Each row is a point. Examples show where two turns around zero, p and q, send a point. Where does a point land after both, in the order given? Backwards means that the second turn is done in reverse. Each puzzle has new turns, and all numbers are rounded.
In the rows, zero is written as 128.

Turn p:
[141  74 201] -> [114  40 105]
[ 93 135 116] -> [105 145 152]
[118 148  91] -> [128 170 137]
[171 102 128] -> [143 115  82]
[117 181 105] -> [151 168 165]
Turn q:
[106 224 165] -> [135 228 159]
[111 107 108] -> [135 113  99]
[136  93  93] -> [145  84 111]
[160  97 124] -> [121  86 142]
[ 99  98 164] -> [ 80 130 101]
[155 148 113] -> [153 126 155]
Where do these land?
q, then p: [126 114  81] -> [135 136  80]
q, then p: [173  73 191] -> [ 47  88 158]
q, then p: [ 76 126  97] -> [145 182 106]
p, then q: [151 152 126] -> [134 118 159]
p, then q: [126 126 102] -> [145 148 130]
q, then p: [116 177 171] -> [156 129 188]

Turn p:
[102 145  90 110 147 126  85 162] -> [148 141  87 100 115 131 118 181]
[127 104 161 168 108 135 184 171] -> [129 126 183 166 186 154 120 132]
[120 136 178 104 135  99 144 162] -> [137 107 171  86 151 146 147 140]
[107  75 176 156 144 134  84 111] -> [108 141 121  95 143 172  76  80]
[132 127  97 124 134 180 163 113] -> [133 138  97 180 133 133 163 118]
[131 119  86  90 117  91  86  81] -> [104  94  91 110  60 106 113 130]
[185 156 106 136 151 142 163 159] -> [182 121 128 158 160  83 151 134]
[148 169  93 145 151 119 168 102] -> [115 130 114 151 145  64 162 130]
[101 121 167 119  65 125  76  90] -> [ 95 152 161 105  59 162 102 105]
Turn q:
[ 48 141 143  98 132 144 208 142] -> [ 93  97 129 147 205 113 203 144]
[171  82 156 145 177 137 174 109] -> [188 113  88 158 113  83 150  97]
[134 146 130  96 161  94  93 144] -> [149 106 157  98 150 142  91 108]
[131 168 128 113 151 131 175 117] -> [125 144 133 143 174 107 145  92]
[113  95 118 113  78 100 111 109] -> [ 94 118 112  81 103 114 121 159]
[156 148 171 107 103 141  80 104] -> [111 128 167 104  74 140 128  87]
[173 105 116 144 139 121 107  76] -> [138 139  87 122  86 114  93  94]
[102 106 116 161 132 119  81 132] -> [121 102 116 139 107 157  89 158]
[120 157 131 104 117 161 180 111] -> [103 152 126 135 157 116 181 102]
[146 131  58 141 121 154  97 185] -> [158 182 123 123 137 191 106 171]
[116 130 141 187  96 105 103 177] -> [127 128 169 158 103 128 100 194]
Where do these land?
p, then q: [138 179 115 138  79 163 131 164] -> [141 166 193 161 117 101 125 134]
p, then q: [146 144 134 119 141 119 135 165] -> [171 128 138 118 128 113 131 118]
q, then p backwards: [140 125 175 134 164 127 133  81] -> [184 107 124 120 127 127 137  81]
q, then p: [136  87 100 143  76 137 164 154] -> [159 118 154 142 144 108 147 195]
q, then p backwards: [204 138  93 149 106  91 130 102] -> [145 165 118 180 126 137  55 114]
q, then p: [121 121 103 144 159 141 165 127] -> [131 131  99 143 156  90 119 135]
p, then q: [103  92 109  74 160 130 179  99] -> [133 124  50 146 152 127 166 162]
q, then p backwards: [ 91 103 157 126 132 138  31 128] -> [110  59 142  68  81  97 108 130]
p, then q: [ 72 162 167 126 136 107  82 131] -> [107 122 172  85 167 158 165 106]
